Each row of a before or after table is a point. The points were changed in one or more steps. Then noise was added and the rows were shuffled. The steps act on columns, c1 being the first. Write out the steps. A step turns or swaps two columns, mirrors them in a line or flattens them onto one, adds a multiple of one to another, or multiplies or shifts one. Angles are multiples of 10 degrees, from the lower column toward the higher: turns from -170 to 170, lines from 10 to 170 but not 90. Use the fewest steps. Two steps may share a column if one is a turn and the other turns, adds or multiplies; they go together, in the order done. Otherwise the lowest column goes first.
(in the rows, 128 means zero)

Before:
[[149 136 145]
 [114  90  73]
 [ 92 123  98]
 [139  91 150]
 [127 142 140]
 [133 158 139]
 [190 109 112]
 [162 156 162]
 [ 78 111 186]
 [ 72  71  98]
 [181 124 181]
 [168 137  83]
 [135 145 134]
 [160 150 100]]
After:
[[ 99 150  85]
 [ 78  92 175]
 [130 110 125]
 [ 18 110 200]
 [120 123 184]
 [ 76 143 121]
 [103 155 143]
 [108 135  75]
 [ 53  90 100]
 [ 68 142 130]
 [ 72 161 118]
 [ 32 122 103]
 [ 10  70 139]
 [ 92 135 139]]
Steps: shift c1 by -60; add -0.7 times c2 to c3

Before:
[[117 159 107  84]
 [153 165 176 135]
 [127  81  73  94]
 [ 99 165 111 158]
 [129 153 148 123]
 [109 109  89  71]
 [124 145 155 122]
 [215 129 153 114]]
After (8 x 4):
[[108  72  87 110]
 [126  95  73  83]
 [124 123 154 146]
 [154 133 175 164]
 [117  83 107 159]
 [215 113 154 128]
 [129 124 149 152]
 [ 99 158 110 163]]
Steps: swap c2 and c4

Before, 12 rows:
[[128 105 178 145 202  90]
 [141 148 106 147 106 163]
 [130 101 151 104 137  52]
 [168 163  97  79 137 139]
 [163 155 145 103 149 135]
 [114  38 149 168 162 133]
 [121  84 166 126 187  60]
 [165 151 162  68 127  85]
 [131 158  99 113 162 167]
 [109 138 107  90 118 130]
 [152 140  81 132 137 129]
 [109 128 118 170 127 153]]
After, 12 rows:
[[151 105 177 144 202  90]
 [132  99 151 105 136  52]
 [171 163  97  78 138 139]
 [166 152 162  68 126  84]
 [105 138 106  89 117 130]
 [142 159  98 113 161 167]
 [134 148 105 147 106 163]
 [156 140  81 132 136 129]
 [170 157 145 103 149 136]
 [125  37 150 168 162 133]
 [140  84 166 125 189  61]
 [109 126 118 169 126 154]]
Steps: add 0.3 times c5 to c1

Before, 11 rows:
[[ 95 131 159 127  93 163 163 140 142]
 [172  92  84 152 100 161 103 191 155]
 [128 156 155 104 148  94 131 185 145]
 [158 109 133 144 182 125 122 162  64]
 [104 114 151  74 113  79 165 148 139]
 [ 87 170 164 119 168  75  54 162 167]
 [132 120 102  69 169 165 144 169 147]
 [138 135 120 117 102 130 121 112  97]
 [133 133 180 132 190 142 160  99 172]
 [ 99  83 157  91 111  79 146 124 143]
 [ 85 153  97  81 185  99 168 132 126]]
After (11 x 9):
[[125 154 157 107 149  95 117 186 144]
 [173  86  84 154  99 160 125 194 154]
 [133 147 180 135 190 140 153 102 170]
 [106 136 148  74 116  79 165 147 139]
 [158 110 132 143 181 127 133 164  66]
 [132 129 102  69 166 162 146 168 148]
 [ 88 127 163 118 169  78  46 160 170]
 [ 94 149 157 127  91 162 159 139 142]
 [101  98 157  92 112  78 168 122 144]
 [137 130 119 116 102 132 119 111  98]
 [ 87 172  97  78 185 100 151 133 127]]
Steps: turn c2 and c7 by -30 degrees

Before:
[[ 73 137 117 177  71 159  71 156 136  68 102]
 [161 142  92 108  74 121 155  77 129 129  93]
 [ 96 172  84 172 162 167 161 103 123 115 141]
 [170 139 116 122 142  72 118 126  96 102 152]
 [119  71 102 125 151  71 140  70 143 107  88]
 [162 161 150 156 121 157  79 118 121 144 128]
 [138 161 102 101 150 157 149 109  65  84  94]
 [164 152 155 184  72  72 106 135 100  89 118]
 [140  77 114 196 125 140 104 109 133 141 163]
 [149  71 157 140 129 142  89 135 165  78 113]]
After, 10 rows:
[[127  78 114 195 124 145 104 109 135 140 163]
 [ 62 139 115 123 142 110 120 125  97 104 151]
 [ 67 152 158 183  71 108 106 134 101  89 117]
 [121  73 156 139 132 151  89 135 165  78 114]
 [189 135 116 179  72 116  69 154 137  68 102]
 [139 160 103 102 150 156 150 109  66  86  96]
 [178 172  84 173 163 137 162 101 122 116 139]
 [ 99  73 102 125 152  77 137  72 144 106  88]
 [ 97 143  90 109  75 145 155  77 128 129  93]
 [118 162 148 157 120 176  78 117 121 144 127]]
Steps: mirror c1 and c6 in the line at 70 degrees

Before, 8 rows:
[[129 112 138 105 153 106 145 151 126 176 119 112]
 [175  75 112 141 110 102 165 112 112 137  90 193]
 [181 153 107 197 151 111 200 135 149 145 118 196]
 [147 150 134 101 114 137 148 122 101 107  87 128]
 [120 125 123 112 137 182 187 170 164 175 159 110]
 [114  67 169 107 108 140 213 134 117 113 167 102]
 [115  73  91 184 110 119 129 128 151 183 137 111]
 [183 121 127 130 142 107 155  93 174 127 172 150]]
After, 8 rows:
[[218 148 125 130 139 108 156  94  70 128 154 118]
 [189 183 112 141 111 103 166 111 156 137 100  65]
 [114 102  91 183 111 119 130 129 103 184 128  76]
 [107 111 138 105 154 107 146 152 132 177 119 116]
 [ 77 109 123 111 136 181 187 170  82 175 144 130]
 [108  92 170 107 108 141 214 134 126 111 168  73]
 [154 133 135 101 114 137 149 122 167 107  98 150]
 [173 199 107 197 153 111 201 134 111 146 111 142]]
Steps: add -1 times c8 to c1; mirror c2 and c12 in the line at 40 degrees; mirror c9 and c11 in the line at 100 degrees

Before, 8 rows:
[[125 107  87 175 114 197  83 123 100  80 135  94  84 119 142 152  80 107]
 [127 186 115   7 154 135  82  45 209 117 140 118 137 139 182 146 128 158]
 [ 90 116 143 130 192 111 138 124 150 151 131 115 167 113 130 136 184 124]
 [117 111 116 186  81 156 155 138 135  97  98 109  92 102 134 139 140 118]
 [110  98 144 116 165  80 135 103 189 180 136 135 150 133 103 145 127 133]
 [130 122 127 108 157  85 124  69 118 164 100 116 176 139 120 138 136 128]
 [112 157  78 201 116 154 146 159 110 104 121 125  72 105  94 140 124  86]
 [ 98 138 101 174  81 168 123 118 126  80 161 108  93  71 102  95 129 104]]
After (8 x 18):
[[116 121 105 186  80 160 155 136 136  96 100 119  92 141 120 103 138 142]
 [131 144 111  10 151 131  85 153 210 117 142 128 140 148 225 133 130  66]
 [ 80 127 130 133 190 112 139 123 155 152 130 107 166 137 132 114 182 139]
 [132 125 118 105 157  85 129 101 120 168  97 118 174 142 182 139 138 132]
 [105 138 142 118 162  82 130  95 191 178 137 124 152 144 140 134 123 159]
 [ 90 102  96 173  82 167 122 100 125  77 161 131  95  95 131  71 130 121]
 [125 108  74 176 112 194  83 141  98  80 135 128  83 150 138 116  82 154]
 [107  82  90 200 116 150 148 105 110 105 118 156  76 140  87 105 125 107]]
Steps: multiply c1 by 1.3; turn c2 and c18 by -100 degrees; turn c3 and c12 by -40 degrees; turn c8 and c15 by -70 degrees; swap c14 and c16

Before:
[[127  77 139 120 129 142 132 139 158 144 103 157 118 153 121 128 123 150
  104 110]
 [122 159 118 119 127  89 152  72 155 108 160 142 127 119 118 136 125 142
  100 125]
 [ 89  67 127  79 142 134 128 137 160 149 121  90 155 129 129 168 119 127
  125 121]
 [109 139 141 118 129 151 119 126 141 144 107 159 130 121 112 142 153 147
  114  96]
 [144 145 150 118 137 131 145 122 153 114 129 117 157 149 147 130 136 108
  183  87]
 [ 95 152 142 106 108 152   7 109 112 132 140 160 118 132 113 142 133 126
  116 131]
 [ 98 132 158 106  93 121 157 126 128 124 145 163 142 134 131 139 115 133
  117 134]
 [ 97 149 130 126 132 145 160 107 140 121 153 164 133 144 109 131 120 149
  131 136]
 [109 155  82 117 127 142 155 138 135 138 122 144 121 122 124 146 133 111
  124 123]
 [ 91 107 127 128 132 120 162 137 137 147  98 100 132 126 118 128 131 126
  153 137]
 [ 98 157 149 129 112 135 164  68 142 129 120  90 127 137 167 137 147 148
   98 126]
 [113 157 139 115 127 137 151 131 137 105 111 146 113 132 110 142 121 127
  121 134]
 [126 120 159 125 125 112 160 122  90  95 126 155 140 167 114 135 117 122
  139 104]]
After:
[[161 128 162 107  93 121 157 128 129 125 136 164 133 134 126 139 101 121
  116 137]
 [146 134 122 118 128 153 118 122 143 152 153 159 136 121 120 140 178 107
  113  95]
 [153 110 150 105 109 152   5 109 112 142 128 161 154 130 118 141 140 113
  117 130]
 [157 125 147 125 133 145 159 105 138 130 110 164 139 145 109 133 113  99
  131 137]
 [176 173 122  80 142 135 129 135 158 145 134  90 123 127 141 167 111 167
  127 123]
 [133 106 127 114 129 138 151 132 137 117 148 147 148 131 101 141 113 111
  120 136]
 [134 130 151 125 126 114 160 124  90 107 151 154 118 166 100 135 107 136
  137 106]
 [141  96  90 119 127 141 156 137 135 139 105 143 144 123 128 147 140 123
  125 121]
 [165 141 109 128 133 119 164 135 134 151 150 102 143 125 127 128 135 141
  155 136]
 [134 112 140 118 127  89 153  73 153 115  97 142 133 118 108 136 121  98
  100 124]
 [152 121 140 129 110 135 165  67 142 108 149  90 143 135 161 138 163  95
   97 125]
 [128 101 144 116 135 134 142 121 153 107 143 118  93 149 137 129 144 132
  183  87]
 [124 180 122 121 129 144 134 140 156 146 153 158 137 155 130 126 118 145
  105 111]]
Steps: turn c1 and c13 by -150 degrees; turn c2 and c18 by -140 degrees; mirror c3 and c11 in the line at 20 degrees; turn c10 and c15 by 30 degrees; multiply c17 by 2

Before, 12 rows:
[[134 135 142 119 113 138  99 142 163 116 161 129 147 135 114 142 133 172
  112 160 111 115 137 126]
 [125 100 130  81 110 124  90 139  93 136 150 100 116 141 139 141 130 104
  107 135 145  68 135 158]
 [149 132 145 133 132 135 143 111 100 133 115 174 179 107 113  95 126 126
  139 177 104  38 123 139]
 [155 101 141  90 102  98 154 131  98 127  98 174 179 152 113 155 131 152
  107 149 148 132 158 100]
 [162 104 131 147 162 159 148 119 106 122 123  50 138 144 116 140 136 106
  112  70  97 156 138 116]
 [138 153 126  60 174 134 150  60 136 136 162 170 100  96 146  92 126 179
  145 156  86 152 140 101]
 [148 161 146 151 117 161 126 118  97 178 127 154 171 110 175 118 145 125
  117  89  98  80 160 168]
 [145 107 141  91 118 125 152  81 110 117 172 117 123 128 130 150 126 104
   96 183 139 139 147 118]
 [123 145 111 138 112 121 138 120 172 205 120 136 159 151 191 152 127 111
   98 168 131 152 123 158]
 [169 115 140 131 122 134 128 131 154 123 131  79 158 143 127  36 234 106
  122 163 154 135 138 116]
 [128 121 104  99 157 116 150 138  95 152 117 170   7 136 138  66 170 137
  101 114 129 145 139 124]
 [132 111 130  90 103 120 142 138 110 183 158 165 158 136 132 142 158 116
   96 151 151 114 124 131]]
After:
[[140 115 141  89 100  99 154 132  98 101  87 168 179 151 114 156 129 152
  107 148 147 132 160 129]
 [107 155 128  76 110 128  87 139  94 157 113  98 115 143 138 140 132 102
  106 136 145  69 132 133]
 [ 98 147 131  91 106 124 138 137 110 134 123 164 155 136 131 142 154 119
   93 146 148 115 123 185]
 [127 106 145 130 129 134 143 114 102 143 120 173 175 105 113  96 131 124
  137 178 100  36 125 130]
 [119 120 130 149 164 156 147 120 107 114  89  53 138 148 113 140 135 106
  112  70  97 154 140 121]
 [119  93 145 153 118 163 127 117  96 168 142 154 170 112 175 118 143 124
  115  85  97  81 159 177]
 [ 98 133 143 117 117 135  99 140 163 130 143 130 148 132 115 143 130 171
  111 160 114 114 138 116]
 [103 109 140 129 125 137 127 133 155 111  96  80 153 142 125  38 233 111
  125 163 154 132 135 124]
 [139 128 105  99 156 116 147 140  96 126 121 171   9 136 136  66 171 135
   98 116 130 144 139 151]
 [ 94 114 126  60 175 135 151  62 132 101 148 174 100  94 148  91 124 180
  144 157  88 151 140 135]
 [ 84 146 140  93 120 127 150  80 112 116 118 121 123 130 126 148 125 103
   97 185 140 137 145 116]
 [135 119 110 139 109 124 135 117 172 157 144 140 157 147 192 155 126 106
   98 165 131 154 123 209]]
Steps: turn c1 and c11 by 120 degrees; turn c2 and c11 by 130 degrees; swap c10 and c24

Before (14 x 48):
[[186 144 137 161 186  78 117 151 125  82 114 127 142 163 130 140 110  87
   99  81 129 135 187 133 157 116  67 156 146 127 149 145 168 148 158 105
  136 165  99 169 149 128 116 119 157 161 117 119]
 [132 127 103  86 153 116 224 112 138 150 119 145 111 171 126 125 145 209
  203  58 117 173 116 112 125  75  80 129 147  90 152 136 118  21 136 133
  155 149 137 121  96  75 200 126 125 136 113  98]
 [191  94 137 153 194 144 167 111 136  79 144 153 128 130 160 160 138 102
   91 102 133 127 146 124 148 145 143 159 194 154 119 158 181 183 126  87
  155 148  86 137 143 135 118 124 153 196 128 109]
 [182 115 169 130 175 128 141 108 163  91 151 143  85 110 101 150 107 103
   86 115 134 172 153 153 144 154 123 136 108 140 137 146 116 148 115 105
  154 142 144 173 134 151 101 136 148 150 137 100]
 [114 114  87  99 110 140 163 112 109 163  85 152 117 157 101 147 202 159
  199  67 130 182 140 152 108  59 125 131 157  55 134 132  98  35 153 150
  113 100 110 117  96  91 166 113 107 165 108  64]
 [ 76 145 103 139  91 137 143 161 107 185  90  84 115  87 145  70 113 185
  117 131 112 143  85 118 195 104 151 167 197 179 115  97 139 137 117 108
   64 125 139  65 133 134 140 105  57 104 115 149]
 [153 130 132 171 185 127 131 113 143 102 182 110 129 130 123 127 153 125
  128 149 130 159 170 110 155 134  68 136 171 127 135 135 123 144 111 147
  143 135 128 176 141 145 110 142 177 200 126 131]
 [ 91 108 109 157  88 124 139 175  49 195 115 101 149 104 130  85  97 193
  128 123 115 139 104  91 182 156 142 145 184 196 116 105 144 111 137 120
   96 120 177  95 114 163 139  53  74 148 132  71]
 [170 145  99 164 204 190 119 128 134 120 150 153 134 141 137 129  72 112
  102 109 158 174 167 138 145 121  79 172 140 132 163 118 149 156 146  97
  172 159 143 144 192 137 111 129 173 186 125 121]
 [ 93 109 125 139 106 137 131 194 124 165  92 100 109 127 158 114 118 167
  124 105 114 180  99  80 181 139 138 113 207 125 125  95 120 116 140 157
  142 127 146  66 113 150 127  86  51 138 160 117]
 [129 132 101 135  58 129 131 154 127 189 141 107 131 105 172 109  91 170
  158 116 112 157 116 116 172 160 144 147 200 171  60  76 123 147 169 136
   78 111 171  72  87 146 151  93  75 111 161 122]
 [147 132 139 168 172 162 146 128 135 105 174 148 138 106 136 146 122 112
   83 112 157 164 186 136 191 165  90 129 146 136 152 147 132 158 169 107
  133 209 123 161 164 134 158 115 116 175  87 139]
 [105 138  96  88 132 103 232 146 144 172 101 156 171 161 106 154 169 155
  178 111 165 175 118 114  95  92  90 115 150  43 168 125 154  23 146  96
  108  91 123 105  98  85 163 109 113 149 123 106]
 [104 176 104 172 106 145 124 152  82 199 142  93 113  62 168 130  85 193
  149  94  91 149  70  87 168 146 119 127 180 152 146 111 137 171 138 142
   67 125 146  79 115 166 117  59  52 115 137 111]]
After:
[[106 143  98  91 132 101 229 145 144 173 101 156 166 116 109 152 171 154
  173 115 160 178 109 119  98 130 168 116 148  42 169 128 153  25 150 100
  106  94 126 105  93  88 164 117 158 152 122 102]
 [118 116  80 101 107 142 161 109 109 165  85 149 124 124 103 148 201 161
  194  65 129 178 129 109 107 127 121 131 158  51 137 133  96  38 155 152
  118  99 111 119  97  96 166 106 164 170 106  62]
 [ 99 177 107 174 108 146 126 151  80 197 146  94 109 229 167 135  88 196
  150  93  99 154  45 162 167 127 159 127 182 157 141 108 137 171 135 142
   69 120 146  79 116 165 120  96 126 111 139 111]
 [ 79 141 105 136  85 137 140 163 107 185  91  84 114 215 144  65 122 184
  115 134 112 142  75 149 196 133 111 167 197 178 111  93 140 137 114 108
   62 126 137  72 128 134 141 125 141  99 116 154]
 [171 146  96 166 205 190 120 128 137 120 154 152 135  87 140 135  72 114
  100 109 158 174 167  92 149 121 167 174 140 138 161 118 148 156 142  89
  171 160 147 143 193 139 116 115 104 185 127 120]
 [186  98 138 152 193 143 168 111 137  77 146 155 135 105 165 160 137 100
   85 102 138 126 135 135 147 129 111 161 193 154 118 154 178 186 123  91
  150 149  84 137 148 132 118 113 116 195 128 109]
 [ 96 109 107 157  91 125 136 176  50 195 114 103 152 187 130  84  96 192
  130 123 114 138  69 168 184 131 137 148 182 194 114 109 144 112 137 118
   99 114 173  98 112 165 139  75 144 152 131  74]
 [152 127 140 171 169 158 144 131 134 107 174 143 142 155 141 145 123 114
   85 109 155 162 175 103 195 124 154 127 141 136 146 143 130 159 172 107
  136 204 120 160 169 137 156  85 117 179  87 136]
 [183 115 173 133 178 130 141 110 160  88 152 138  92 120 103 151 113 104
   83 118 134 174 151 110 145 125 122 137 108 142 136 143 111 147 116 106
  152 143 147 172 131 149  96 121 106 148 134 103]
 [128 135 104 133  62 132 130 153 126 189 140 112 129 181 170 105  94 170
  157 110 109 159  94 149 172 127 118 147 201 172  58  75 126 143 168 139
   79 109 174  72  86 148 146 106 141 111 166 120]
 [136 127 102  85 149 117 223 113 143 149 117 144 107 104 122 127 142 203
  204  59 116 174 123 123 129 123 180 126 152  88 151 132 122  22 132 136
  158 154 139 125  96  74 197 136 161 137 117 101]
 [ 97 104 122 142 105 135 133 188 123 165  93  98 103 191 157 113 121 167
  121 108 118 179  85 176 181 130 146 112 210 123 124  93 117 114 136 153
  146 130 145  62 113 145 127 115 173 135 165 111]
 [152 130 132 167 183 129 132 114 145 105 183 109 128  89 121 127 158 125
  128 150 130 158 172 111 158 127 193 137 170 129 140 136 124 145 109 149
  143 134 131 175 143 145 113 117  97 201 130 132]
 [186 141 140 158 191  77 122 155 120  78 117 133 143  88 129 139 108  89
   99  83 130 134 172  90 157 131 179 154 144 124 153 145 164 153 162 100
  131 165 102 171 150 126 117  90 137 160 122 120]]
Steps: turn c14 and c45 by 130 degrees; turn c23 and c44 by -30 degrees; turn c24 and c27 by -150 degrees; multiply c26 by 0
